Every row gives one point. A path goes straight from each point to the next, and from the last back to the first. The post is the endless flat space through its rows: a point in 2 columns, a line in 3, a plane in 4, and so on, so that a path can go around it. Count how often the path circles the post. Going back the other way cancels.

Post:
[[-2 -3]]
Path, 23 rows:
[[-28 -53]
 [-43 -40]
 [-22   2]
 [-13  21]
 [ 40  53]
 [ 37  -2]
 [ 22 -20]
 [-29 -53]
 [-22  -5]
 [-38  44]
 [ 11  65]
 [ 38  22]
 [ 33  20]
 [  0  31]
 [ 22  15]
 [ 45 -11]
 [  6 -37]
 [-45 -48]
 [-52  -8]
 [-10  28]
 [ 31  47]
 [ 17   1]
 [ 13 -19]]
Times around: 3

Post, 7 rows:
[[ -7  -2 -39 -26 -55 -43   2 -24]
 [ -1  16 -69  -5  29 -39  27   7]
 [ -3  18   9 -90 -48  15  27 -22]
 [ 20   5  30 -60  -5  29 -53  79]
 [  8  18  12  41 -22  38 -30  77]
 [ 17  -5  25 -61  40 -53  28 -12]
 [-10  -6  -1   4  25  26 -61  20]]
Path (13 x 8):
[[ 62  18  -2 -10  -7 -37  -4  10]
 [ 44 -49   3   2 -10 -26 -58  -3]
 [ 11 -50  10 -59  -8  20 -45  14]
 [ 31   6 -61 -66  10   3 -17 -20]
 [  8  38 -16 -10  14 -45 -40 -14]
 [-24  45  21 -71 -61 -41  -3   2]
 [-52 -11   9 -60 -30 -37   5   3]
 [-17 -40  10 -25 -33  20 -20 -25]
 [ 20 -28   2 -67  -4  21 -25   2]
 [ -3  23 -15  13  10  20  -4 -11]
 [-16  33 -25 -20 -14  -8  17 -16]
 [-23  24  14 -22   8 -33  47  -8]
 [ 13  56   3  15  -5   2  15  39]]
Times around: 1

Post (11 x 12):
[[ -26    3  -15   20   20  -17  -35   -2   -1   40  -78  -26]
 [ -12   12   -6  -15   -1   62  -35 -102    3  -18   24    5]
 [  22   17   27  -17  -38  -17   62  -22  -12   -2  -28  -14]
 [   3   -3    8    5  -38   19  -47  -26   31  -29    3  -13]
 [  11    3   17   15   16   46  -46   31  -62  -20  -10   -5]
 [  22   32    0   -7  -29   19   37    9   45   -6   27  -52]
 [   0   18  -16  -53  -37   51   15  -54    2   14   23   18]
 [ -18    0   40    4   -2  -35   36   32   56  -35  -54   -5]
 [   0   34  -36  -12   43  -41  -32    7  -46   50    1   29]
 [ -13  -21  -59   70   27   28   -9   22  -18    0  -35    6]
 [ -15   -5   23   20    7   -8   20  -59   20   72  -27   79]]
Path (20 x 12):
[[ -40    8   -9    5  -57   35  -32  -39   16   -2  -51  -10]
 [ -22  -17  -37   38  -20   43    2   17  -16   -2 -121    5]
 [  19   10   -2    8   18   35   14  -23  -19   18  -76  -13]
 [  -5  -34   57   53   24   -5   43  -32   52  -24  -30   36]
 [ -11   -7  -15   10  -24   -1  -12  -24   35  -23   13  -29]
 [ -46   12   22   -5  -47   13    0   -9  -14   -4  -41  -26]
 [ -62    7    3   14   39   14  -47  -16   16   14   -5   32]
 [  -8  -16   -5   -3   19   32   27   -5  -51   30  -26  -28]
 [  18  -26  -29   12   18  -16  -21  -15  -27  -17  -28   -8]
 [  40   12   18   31   13   24  -67    2   30    9   -4  -25]
 [ -12   42   15  -26   -3   44  -29   31   -9    0  -22   52]
 [ -39   11    2   16    3   31   -3  -55  -22   23  -33   18]
 [ -42  -15  -56   23   -3   -8  -10   60   18  -32   17  -44]
 [   2  -10   10    6    3   10   42   -6  -18  -13    1   22]
 [ -51   15   39   -8  -37   23   -1  -15    9   17  -39  -12]
 [  -6   12  -37   20  -39   28    7  -28   16    0  -15  -19]
 [ -27   21   -3  -26   35   41  -27  -61   -2  -40  -65   57]
 [  23   19    4    2   11   15   28    2   13   19   -9  -10]
 [  -1    9  -15  -54   27   -1   33  -69  -37   44    2  -35]
 [  -3   17    5    7   23   -3   -5  -23  -35    5   -2  -36]]
Times around: 1
